Each row of a before or after table is a point. The points were changed in one or more steps. Then noise was added and the rows were shuffled. The steps act on how far a point lies along the listed directions, d1 being the first. Write out the steps. A step turns or swaps two directions, mirrors them in a line or flattens them onto one, adds a multiple of one to another, or multiplies one. Angles are multiples of 10 degrees, from the lower direction toward the higher: turns from -170 to 170, lines from 10 to 170 but not 90. Use the fewest steps. Two steps may share a direction if one is a turn and the other turns, adds or multiplies; they go together, in the order done. Otherwise the lowest direction goes first.

Directions:
(1): [ 23  14 -65]
(2): [32 58 24]
(3): [ 59 -37  12]
Before:
[[ 15   9  34]
 [-38 -38 -74]
 [-40  -7  67]
 [-29   3  -6]
 [ 58 -62   0]
 [-74 103  14]
 [ 55 -25 -43]
 [-63 -15 -28]
 [-18 -13  43]
 [ -1  16  62]
 [-40  23  27]
 [-27  -4 -57]
 [  1 -10 -16]
 [ -6  -5  47]]
After:
[[-32  11  38]
 [-31  55   1]
 [-38 -55  25]
 [-24  33 113]
 [ 15 -55  17]
 [ 53 -25 -45]
 [ 17  -2 -77]
 [ -3  44 -10]
 [-20 -20  21]
 [  1 -93   1]
 [-50  26 -13]
 [-36  28  -5]
 [-68  35  -7]
 [  4 -18  -3]]
Steps: swap d1 and d3

Directions:
(1): [ 99  13   8  24  19   9 -39  27]
(2): [-5  4 83 48 29 12 55  7]
(3): [-11 -94   1  26   1  52 -30   2]
(4): [-43  52  34  -4 -16  51 -61  32]
(5): [ 13  33 -21  19   7  60   8 -87]
Before:
[[-15 -21  20   3  -9 -11  23  -9]
 [ 26 -29  12  24  18   8  20  -8]
 [-26 -42  29  19   5  -5  11  36]
 [ 31  -9 -18   2   6  25 -25 -10]
 [ 29 -25 -19  -9   8  -2  -5 -18]
 [  7   2  27   9   0 -18   2  21]
 [-15 -20  14  18   5  -5  31 -28]
 [-24 -18 -28   3 -25   2   0 -23]
 [-11 -66  18  11  -4 -19  20   6]
 [ -2 -63  37  12   5  -5   5  28]
 [-14 -16  -8 -18 -10   3  -8 -22]
 [ 18 -33  28   8   2  10 -13  44]]
After:
[[ 24  26 -14 -21  -1 -27 -11  16]
 [ 44 -18   9  -3   4  -3 -33  15]
 [115  28  42  41  32  12  -4   2]
 [ 84  21  33  55  32  27  -6   8]
 [ 50  50  35  15  15   7  13  13]
 [ 34  -2  -8 -20   9 -33   5   3]
 [118  -4  30  45  25   3  -6   2]
 [-27  10  21  10  -4   4  23 -21]
 [ 58 -24 -10  21 -10  -5 -35  31]
 [ 53 -15 -11  23   8  10 -15 -26]
 [ 47 -15  13  19   2  15  -5 -16]
 [ 55  22 -18   6  16  -4  12 -23]]
Steps: turn d1 and d3 by -110 degrees; multiply d1 by 2.5; turn d2 and d5 by 80 degrees

Directions:
(1): [-30 -13  25  67  56 -11  44 -11 -22  12  53 -70]
(2): [ 56 -24 -17 -42  23 -60 -28  10   0  59 -30 -69]
(3): [ 66 -14  50 -19  43  -5  -4 -12  23  20  75  62]
(4): [ 65  11  22 102 -45 -25 -11  35   2   3 -25  11]
(5): [-15 -89  33  -5  -2 -20  38  21  76 -40 -32  -2]
(6): [-31 -23 -27  32  40  53 -13  34  29  90 -27  35]
Before:
[[ 46  52  22   2 -73 -48 -24   9   8 -58 -20  49]
 [-51 -24  13   0  51  52  21  -4 -11  40  35  65]
 [ 15  76 -29 -40 -60   5 -56   2 -34 -11 -62  -1]
 [ 14  57  14   2 -29  13 -13 -34 -50 -36  25   3]
 [ 44  91  -5  38 -74   6 -41 -24 -54 -49  -7  16]
 [ 55  49 -42  13 -43  22 -57  20 -35   3 -15   9]
 [-88 -40   0  49  26  72  34  -4  36   7  41  34]
 [ 19  49 -37  11 -61 -15 -21  14 -33  31 -51 -22]
 [-71 -19  17 -29  54  36  26 -31  32   7  30  30]
 [ 40  33  14  51 -50 -38  11   8 -16 -47  31  15]
 [ 38  36  25  15 -20 -19 -10 -19 -20 -33   3 -40]
 [-94  -2  -8  -1  10  59  52   2  14 -14   8  12]]
After (12 x 12):
[[ -14   -2   40  118  -44  -21   46  -16  -21  -76   49  -58]
 [  53   12  -31  -46  -39  -20  -76   55   55   66  -94   84]
 [ 103   28  -16   -2   -3   19  -84   14    9   89  -28   70]
 [  97   22  -34  -68  -22   11  -75   16    2   25   -1   49]
 [  42  -19  -17   40   12  -24   -9   41   22   77  -13    3]
 [ -50    4   45   60  -14    5   48  -24   12  -67   23    9]
 [   0  -16   65   46  -19  -26   49  -12  -29  -73   39   17]
 [ -26   45   20   84  -42   15   50    3  -28  -47   17  -14]
 [  43   49  -37  -72  -25   -6  -43  -10  -27   64   -9   22]
 [  10   -2    5   16   49   26  -19    5   14   65   -2  -14]
 [  57   75  -31 -100  -47   37  -99   10   -3   42  -47  102]
 [  40    6   20   34   14   34  -29    5    3   54   12   45]]
Steps: multiply d1 by 2; turn d2 and d4 by -70 degrees; turn d3 and d5 by 60 degrees; multiply d6 by -1
